Rows are points. Two turns around zero, p and q, are shown by what they do to some points. Write where each new point lands after one turn and then the other. Backwards means that the second turn is done in reverse. Each puzzle has new turns, and all numbers are rounded.

Turn p:
[0.44, 0.24, 0.10] => [ 0.27, -0.04,  0.43]
[ 0.05, -0.30, -0.07] => [ 0.13,  0.20, -0.19]
[ 0.38, -0.17, -0.01] => [0.35, 0.21, 0.09]
[-0.34, -0.02,  0.16] => [-0.16, -0.24, -0.24]
[-0.53,  0.25, -0.18] => [-0.59, -0.13, -0.09]
Turn q:
[ 0.63, -0.17, -0.20] => [-0.50,  0.46,  0.09]
[ 0.10, -0.09,  0.15] => [ 0.05,  0.17, -0.09]
[-0.39, -0.24,  0.22] => [ 0.26, -0.18, -0.40]
[-0.41,  0.29, -0.11] => [ 0.19, -0.45,  0.17]
[-0.23,  0.10, -0.22] => [-0.05, -0.32,  0.08]
[0.29, 0.11, 0.16] => [0.05, 0.31, 0.15]
Where do these land?
q, then p backwards: [-0.10, -0.48, -0.04] => [-0.41, -0.27,  0.02]
p, then q: [ 0.26,  0.43, -0.14] => [ 0.46,  0.20, -0.13]
p, then q: [-0.10,  0.14, -0.28] => [ 0.25, -0.21,  0.02]
q, then p: [-0.06, -0.08,  0.46] => [0.08, 0.21, 0.41]

Turn p:
[ 0.31, -0.18,  0.38, -0.07] => [-0.13, -0.07, -0.21,  0.46]
[-0.25, -0.31, -0.40,  0.21] => [ 0.51,  0.02,  0.30, -0.12]
[-0.04,  0.22,  0.36, -0.40] => [-0.53,  0.21, -0.02,  0.11]
[-0.31,  0.36, -0.17,  0.22] => [-0.07, -0.17,  0.20, -0.48]
[ 0.29, -0.09, -0.17,  0.05] => [ 0.23,  0.00, -0.26,  0.03]
Turn q:
[ 0.15, -0.20,  0.29,  0.59] => [-0.52,  0.24,  0.36, -0.17]
[-0.13, -0.16, -0.06, -0.39] => [ 0.28, -0.22, -0.18, -0.19]
[ 0.41, -0.18,  0.01,  0.22] => [ 0.00,  0.33,  0.35, -0.14]
[-0.19,  0.42,  0.02, -0.28] => [ 0.09, -0.06, -0.45,  0.28]
[-0.24,  0.12, -0.26, -0.13] => [ 0.15, -0.28, -0.08,  0.22]
Where do these land?
p, then q: [ 0.49, -0.10, -0.16, -0.10] => [0.25, 0.05, 0.33, 0.34]
q, then p: [-0.03,  0.00, -0.45, -0.25] => [ 0.21, -0.18, -0.32,  0.29]
q, then p: [ 0.04, -0.13,  0.45, -0.13] => [-0.08,  0.42,  0.03, -0.24]
p, then q: [-0.45,  0.38, -0.13,  0.12] => [ 0.12, -0.09, -0.49, -0.33]
p, then q: [-0.05, -0.15,  0.28,  0.36] => [-0.20, -0.03,  0.25, -0.36]

Turn p:
[-0.25,  0.11, -0.14,  0.29,  0.14,  0.55] => [-0.10, -0.10, -0.37, -0.30, -0.04,  0.51]
[-0.17, -0.25,  0.27,  0.15, -0.16, -0.12] => [ 0.10,  0.45, -0.02,  0.03,  0.12, -0.01]
[ 0.47, -0.25, -0.05, -0.27,  0.12, -0.06] => [ 0.12, -0.22, -0.08, -0.02, -0.05, -0.55]
[-0.36,  0.00, -0.23, -0.63, -0.12, -0.14] => [ 0.44, -0.12,  0.31,  0.30, -0.45,  0.12]
[ 0.27,  0.31,  0.20, -0.07, -0.22, -0.03] => [-0.01, -0.21,  0.15,  0.19,  0.40, -0.05]
[-0.45,  0.03,  0.02,  0.06,  0.10, -0.04] => [-0.06,  0.23, -0.02,  0.11, -0.22,  0.31]
[ 0.80,  0.22,  0.16,  0.11,  0.27, -0.11] => [-0.46, -0.38, -0.10,  0.04,  0.37, -0.56]
[-0.33, -0.18, -0.23,  0.36, -0.14, -0.05] => [-0.03,  0.36,  0.13, -0.35, -0.13,  0.24]
Turn q:
[-0.10,  0.30,  0.25,  0.19,  0.32,  0.32] => [-0.10,  0.46, -0.37,  0.20,  0.05, -0.06]
[-0.28, -0.24,  0.38,  0.25, -0.35, -0.02] => [-0.18, -0.48, -0.37,  0.21, -0.07, -0.12]
[ 0.45,  0.43, -0.13,  0.18,  0.25,  0.55] => [ 0.01,  0.68,  0.07,  0.06,  0.45, -0.36]
[-0.02, -0.41,  0.14, -0.03,  0.13, -0.42] => [ 0.00, -0.31,  0.19,  0.29, -0.23,  0.34]
[ 0.24,  0.22, -0.24, -0.46, -0.13,  0.04] => [ 0.22,  0.17,  0.32, -0.38, -0.13, -0.23]
[-0.19, -0.06, -0.07,  0.09, -0.22, -0.39] => [-0.24, -0.35,  0.03, -0.17, -0.09,  0.19]
[-0.10, -0.24, -0.33, -0.22, -0.01, -0.08] => [ 0.29, -0.18,  0.14, -0.21,  0.03,  0.23]
Where do these land?
q, then p: [ 0.31, -0.12,  0.30,  0.48, -0.02, -0.30] => [-0.19,  0.59, -0.18, -0.08, -0.05,  0.31]
p, then q backwards: [-0.01, -0.16,  0.15, -0.38,  0.26, -0.10] => [ 0.03, -0.12,  0.46, -0.13,  0.00,  0.17]
q, then p backwards: [-0.22,  0.07, -0.47,  0.48,  0.14, -0.30] => [-0.10,  0.46,  0.02,  0.55, -0.15,  0.26]
q, then p backwards: [-0.05, -0.22,  0.08, -0.04, -0.17,  0.41] => [ 0.26, -0.19,  0.19, -0.28, -0.04,  0.19]
q, then p: [-0.23,  0.13,  0.31, -0.32, -0.13,  0.42] => [-0.02, -0.19,  0.58, -0.19, -0.02, -0.23]
p, then q: [-0.18, -0.19,  0.03,  0.19, -0.38, -0.13] => [-0.08,  0.41,  0.03,  0.02, -0.21, -0.22]
q, then p: [ 0.02,  0.04,  0.12, -0.15, -0.02,  0.26] => [-0.13, -0.08,  0.25, -0.03,  0.05, -0.14]
q, then p: [ 0.36,  0.45, -0.53, -0.26,  0.34, -0.25] => [ 0.07, -0.31, -0.19,  0.74,  0.34,  0.25]

Turn p:
[-0.31, -0.12, -0.42, -0.44, -0.16, -0.22, -0.33,  0.20] => [-0.18, -0.28, -0.19, -0.25,  0.10, -0.10, -0.46,  0.51]
[ 0.16, -0.03,  0.34, -0.34, -0.02,  0.26,  0.36, -0.17] => [-0.19,  0.28, -0.06,  0.55,  0.01,  0.07,  0.23,  0.07]
[-0.37,  0.12, -0.17,  0.09,  0.20,  0.13,  0.44,  0.40] => [ 0.35, -0.48, -0.18,  0.25,  0.04,  0.38,  0.00, -0.01]
[ 0.19, -0.19,  0.41,  0.13, -0.16,  0.21, -0.43, -0.06] => [ 0.09,  0.53,  0.38, -0.02,  0.12, -0.21, -0.15, -0.05]
[-0.40,  0.20,  0.34,  0.05,  0.21, -0.26,  0.28, -0.18] => [ 0.20, -0.23, -0.06,  0.10,  0.26, -0.12,  0.59,  0.09]
[ 0.26, -0.21,  0.20,  0.25, -0.30,  0.14, -0.16, -0.24] => [-0.15,  0.34,  0.48, -0.03, -0.07, -0.08, -0.01, -0.16]
[ 0.13,  0.07, -0.39,  0.06, -0.40,  0.22, -0.45, -0.38] => [-0.47,  0.27,  0.23, -0.52,  0.05,  0.25, -0.22,  0.01]
[ 0.14,  0.31,  0.16,  0.24,  0.25, -0.29,  0.05,  0.33] => [ 0.32, -0.17, -0.24, -0.01,  0.07, -0.25,  0.06, -0.45]
[ 0.32, -0.10, -0.45, -0.25, -0.04, -0.55,  0.31, -0.05] => [-0.48, -0.41, -0.29, -0.02, -0.48, -0.26,  0.00, -0.02]
[-0.12, -0.04, -0.04,  0.21,  0.41,  0.35, -0.07,  0.14] => [ 0.49,  0.14, -0.07, -0.06, -0.10,  0.31, -0.03,  0.01]
Turn q:
[ 0.35,  0.16,  0.35,  0.14, -0.07,  0.44,  0.14,  0.02] => [ 0.28, -0.06,  0.33, -0.27, -0.40,  0.10, -0.23, -0.14]
[-0.20, -0.17, -0.39, -0.05, -0.27,  0.26, -0.51,  0.04] => [-0.49, -0.03, -0.16, -0.35,  0.08,  0.30,  0.15,  0.34]
[ 0.57, -0.31, -0.26, -0.13,  0.12, -0.32,  0.16, -0.19] => [-0.42, -0.06,  0.26,  0.59, -0.17, -0.16, -0.13, -0.12]
[-0.01, -0.10, -0.03,  0.04, -0.10, -0.54,  0.04,  0.27] => [-0.03, -0.09, -0.01,  0.30,  0.17, -0.10,  0.47, -0.18]
[-0.02, -0.16, -0.02, -0.29,  0.18,  0.02,  0.43,  0.16] => [ 0.07, -0.21,  0.26,  0.10,  0.30, -0.31, -0.20,  0.00]
[-0.46, -0.46,  0.26, -0.12,  0.13,  0.54, -0.18, -0.22] => [-0.22, -0.07, -0.32, -0.62,  0.26, -0.01, -0.50, -0.17]
[-0.27,  0.34,  0.15, -0.26,  0.35,  0.14, -0.04,  0.20] => [ 0.44,  0.00, -0.04, -0.04,  0.39,  0.23, -0.20,  0.15]
[ 0.19,  0.23, -0.23,  0.53, -0.08,  0.40, -0.02, -0.03] => [ 0.10, -0.17, -0.07, -0.18, -0.63,  0.08,  0.00,  0.34]
[-0.19,  0.24, -0.03, -0.16, -0.29, -0.79,  0.03, -0.27] => [-0.02,  0.64, -0.11,  0.39,  0.21, -0.22,  0.48, -0.08]
[ 0.04,  0.21,  0.19,  0.31,  0.01, -0.14, -0.05,  0.03] => [ 0.27,  0.04, -0.14,  0.06, -0.22,  0.08,  0.17, -0.13]
Where do these land?
p, then q backwards: [ 0.05,  0.45,  0.14,  0.31, -0.29, -0.18, -0.42, -0.14] => [-0.32, -0.35,  0.39, -0.37, -0.32,  0.06,  0.09,  0.07]
p, then q: [-0.06,  0.13, -0.17, -0.26, -0.47, -0.31, -0.45, -0.01] => [-0.04,  0.00, -0.33,  0.15,  0.67,  0.23,  0.02, -0.04]
p, then q: [ 0.31,  0.30, -0.21,  0.14,  0.22, -0.03, -0.21,  0.00] => [-0.24,  0.39,  0.11,  0.08,  0.07,  0.00, -0.14,  0.31]
q, then p: [-0.18, -0.14, -0.16,  0.11,  0.15, -0.12,  0.58, -0.05] => [ 0.04, -0.31,  0.02, -0.22, -0.24, -0.50,  0.01, -0.08]
q, then p backwards: [-0.24, -0.46, -0.03,  0.25,  0.02,  0.02,  0.11,  0.21] => [-0.04,  0.27, -0.15, -0.01, -0.03, -0.53,  0.09,  0.06]
p, then q backwards: [-0.04, -0.08,  0.21,  0.12,  0.00, -0.42,  0.11,  0.27] => [-0.01, -0.15,  0.04,  0.15,  0.13, -0.11,  0.47,  0.18]
q, then p backwards: [ 0.55, -0.12, -0.08, -0.26,  0.10,  0.65,  0.46, -0.25] => [ 0.13, -0.71, -0.25,  0.15, -0.55, -0.05, -0.32,  0.30]
p, then q: [ 0.24,  0.20, -0.16, -0.26,  0.16,  0.68,  0.26, -0.18] => [ 0.21, -0.02, -0.07, -0.45, -0.32,  0.01, -0.11,  0.64]
p, then q: [-0.30,  0.07,  0.28, -0.20, -0.01,  0.14, -0.37,  0.27] => [ 0.16, -0.25, -0.04,  0.39, -0.01,  0.43, -0.09,  0.03]
p, then q: [-0.34, -0.35,  0.18,  0.06,  0.13, -0.43, -0.08, -0.12] => [ 0.05, -0.20,  0.33,  0.26,  0.17, -0.14,  0.27, -0.39]
